Every row gives one point. Examples show where two turns around zero, p and q, send a point. Where does a point land after both, in the order given? Backwards means that the second turn is done in reverse. Each puzzle has new turns, and all numbers are rounded.

Turn p:
[ 0.7 -1.2 -2.5] => [ 0.0 -2.6 -1.1]
[-4.4  2.1 -1.1] => [-3.9  2.1 -2.3]
[ 3.6  1.2 -2.6] => [ 3.3 -1.8 -2.7]
[ 0.1 -2.1  6.2] => [0.7 2.3 6.1]
Turn q:
[ 5.3 -1.5  2.9] => [ 0.6 -6.1 -1.0]
[-1.1 -1.1 -0.8] => [-0.6  1.2 -1.1]
[-0.2  0.2  3.7] => [-2.5 -2.1  1.7]
[-1.1  3.9  0.6] => [0.6 1.0 3.9]
[-1.6  2.5 -6.9] => [ 4.8  5.8 -0.3]
[-1.4 -4.0  0.5] => [-2.9  0.3 -3.1]
Where do these land?
q, then p backwards: [ 1.9 -3.5  1.4] => [-0.5 -0.5 -4.2]
p, then q backwards: [ 2.6  4.9 -0.7] => [ 0.8 -1.4 -5.3]
q, then p: [-5.3 -2.9  1.7] => [-4.9  3.0 -2.6]
q, then p: [ 0.8  1.6 -2.5] => [ 3.0  0.2 -0.5]

Turn p:
[ 3.7  5.1 -2.4 -4.3] => [-2.4  4.5 -3.9  4.8]
[-0.2  1.9 -1.9  0.6] => [-0.4 -0.3  0.4  2.7]
[ 3.2 -2.3  0.0  2.6] => [ 3.5  2.1  2.2 -0.9]
[-4.8 -0.3  4.7  1.0] => [-3.6 -3.4  2.0 -4.2]
[-1.9 -4.4 -0.3  0.1] => [ 2.8 -2.9 -0.7 -2.5]
Turn q:
[-2.6 -0.3  0.4  2.5] => [ 2.1 -2.2  1.4  1.4]
[ 5.7 -2.1  1.9 -0.8] => [-1.7  3.1  1.4 -5.1]
[ 0.8  4.0  2.1 -2.4] => [-2.8  3.4  0.7  2.7]
[-2.0  5.9  0.4 -1.3] => [-0.9  2.3 -0.5  5.9]
[-2.4 -3.0  0.1 -1.5] => [-1.6 -3.7 -0.3 -0.7]
[ 0.5 -4.4 -4.9  3.6] => [ 4.9 -2.8 -2.7 -4.1]
Where do these land?
p, then q: [-6.2  4.7 -1.1  3.6] => [ 1.3 -6.5  5.4 -1.1]
q, then p backwards: [ 3.3  0.2 -0.4 -0.4] => [ 2.2 -0.5  2.2 -1.1]
q, then p: [ 0.7 -0.5 -0.3 -3.1] => [-0.6 -2.8 -1.0  1.0]
q, then p: [ 3.5 -0.9  4.1 -3.0] => [-5.3 -2.6 -1.5 -1.2]
p, then q: [-1.3 -3.5 -2.4  2.8] => [-0.9  1.3  1.5 -4.8]
